Each point is reached from the start by the listed moves, each made once or not at all, plus a little noise. Is the number of moves made odd or even? Then give how often each move was made.
(in the rows, 128 means zero)

Moves:
(1): [186 132 116  94]
(2): [135 176 146 133]
(3): [115 100 187  99]
Start: [108 151 150 127]
Points:
[176 203 154  95] -> even (1, 1, 0)
[111 154 146 126] -> even (0, 0, 0)
[ 92 125 212 100] -> odd (0, 0, 1)

Moves:
(1): [179 127 146 122 130 155 132 118 112 148 138]
(2): [118 178 140 157 116 120 129 140 140 125  98]
(3): [116 126 159 124 136 148 129 146 126 100 159]
(4): [136 114 145 179 138 101 150 110 128 122 144]
(5): [129 136 106 136 175 145 139 138 143 138 141]
(6): [ 98 128 127 141 116 177 123  99 132 114 142]
(7): [122 116 126 137 116 118 193 130 118 121 107]
(8): [134 126 107 168 111 152 109 166 103 101 129]
(9): [142 126 121 137 128 124 125 150 211 155 145]
Start: [145  96 155 114 105 126 116 122 111 148 149]
Points:
[212  68 178 183 113 114 201 122 167 180 169] -> even (1, 0, 0, 1, 0, 0, 1, 0, 1)
[199  68 168 213  89 142 191 134  56 125 158] -> even (1, 0, 0, 1, 0, 0, 1, 1, 0)
[197  88 162 187 158 185 152 102 198 198 219] -> odd (1, 0, 0, 1, 1, 1, 0, 0, 1)
[134  77 153 234 141 203 118 157 178 110 236] -> even (0, 0, 1, 1, 1, 1, 0, 1, 1)
[128  83 176 189 158 178 145 125 214 140 237] -> odd (0, 0, 1, 1, 1, 1, 0, 0, 1)
[136 139 137 155 125 125 186 144 130 151 111] -> odd (0, 1, 0, 0, 1, 0, 1, 0, 0)

Moves:
(1): [145 134 114 106 143 139 122 127 122 119 115 128 136 121 128 134 111 143
 116 115 136]
(2): [123 142 124 126 138 134 143 129 141 131 114 133 131 124 140 123 137 144
 139 120 132]
(3): [111 131 140 104 133 114 109 149 123 159 113 125 124 134 134 128 131 120
 125 128 142]
(4): [148 122 152 124 115 134 159 134 105 144 129 119 126 124 143 119 123 123
 128 134 136]
(5): [127 104 145 152 119 157 124 121 103 123 138 116 122 117 119 114 128 133
 101 105 118]
(6): [125 113 126 143 125 149 130 155 116 111 134 138 126 123 138 102 124 146
 135 118 140]
(7): [ 88 143 135 113 116 116 148 140 125 114 109 145 131 129 119 150 149 113
 131 124 146]
(8): [123 112 157 133 121 119 160 143 126 159 121  91 134 145 138 148 123 120
 128  98 140]
(9): [137 138 128 111 130 108 116 131 129 135 129 135 108 142 134 105 139 109
 139 117 109]
(10): [124 119 118 120 133 119 139 137 148 137  98 131 118 123 143 139 136 135
 138 126 134]
(11): [132 132 132 127 121 118 140 119 125 139 143 143 124 114 127 118 120 140
 131 128 131]
(12): [121 128 139 132 144 117 145  87 126 138 130 143 128 144 134 133 118 119
 142 133 124]
(13): [126 134 147 109 137 129 141 125 119 123 149 130 120 124 145 142 120 140
 133 146 149]
(14): [113 119 123 114 129 143 125 136 125 114 135 121 154 129 118 127 136 129
 141 136 115]
(15): [128 146 108 125 118 134 144 130 125 137 138 134 111 143 118 126 121 136
 124 131 135]
(16): [144 117 149 134 109 129 115 145  99 124 118 107 117 144 126 122 122 150
 146 122 117]
(17): [150 126 110 136 122 116 115 102 107 122 138 146 125 139 131 107 148 115
 114 131 136]
(18): [122 107 136 126 134 131 122 143 138 120 118 119 133 147 103 103 131 149
 114 131 131]
(19): [119 122 112 138 146 133 130 131 123 114 130 118 135 114 125 138 132 124
 136 148 110]
(20): [154 136 163 134 131 132 135 133 123 143 147 146 123 156 132 144 140 122
 122 129 134]
Start: [110 131 137 163 155 110 128 137 136 111 118 122 127 135 127 137 124 140
 118 122 131]
Points:
[134  94 212 185 171 124 193 159  58 182 131 120  89 223 152  65 155 137
 102  79 155] -> odd (0, 1, 1, 1, 1, 1, 0, 1, 1, 0, 0, 1, 0, 0, 1, 0, 1, 1, 1, 1)
[112 127 212 147 130  81 119 138  56 146 118 157  69 249  97  90 171 127
  96  91 145] -> even (0, 0, 1, 0, 1, 0, 1, 0, 1, 0, 0, 1, 0, 0, 1, 1, 1, 1, 0, 1)
[ 79 147 135 123 141  53 169 195 103 163  45 110  85 193 153 148 182 124
 157  90 151] -> even (0, 1, 1, 0, 0, 0, 1, 1, 1, 1, 0, 0, 0, 0, 1, 1, 1, 0, 1, 0)
[202 124 198 160 150 136 162 111  50 137 122 141  81 227 130  59 131 178
  94  80 131] -> odd (1, 1, 0, 1, 1, 0, 0, 0, 1, 0, 0, 1, 0, 0, 1, 1, 1, 1, 0, 1)
[179 128 170 163 112 130 154 146  48 127 157 126 118 204 126 115 146 147
 126 137 135] -> even (0, 0, 0, 1, 0, 0, 0, 0, 0, 0, 0, 0, 0, 1, 1, 1, 1, 0, 0, 1)
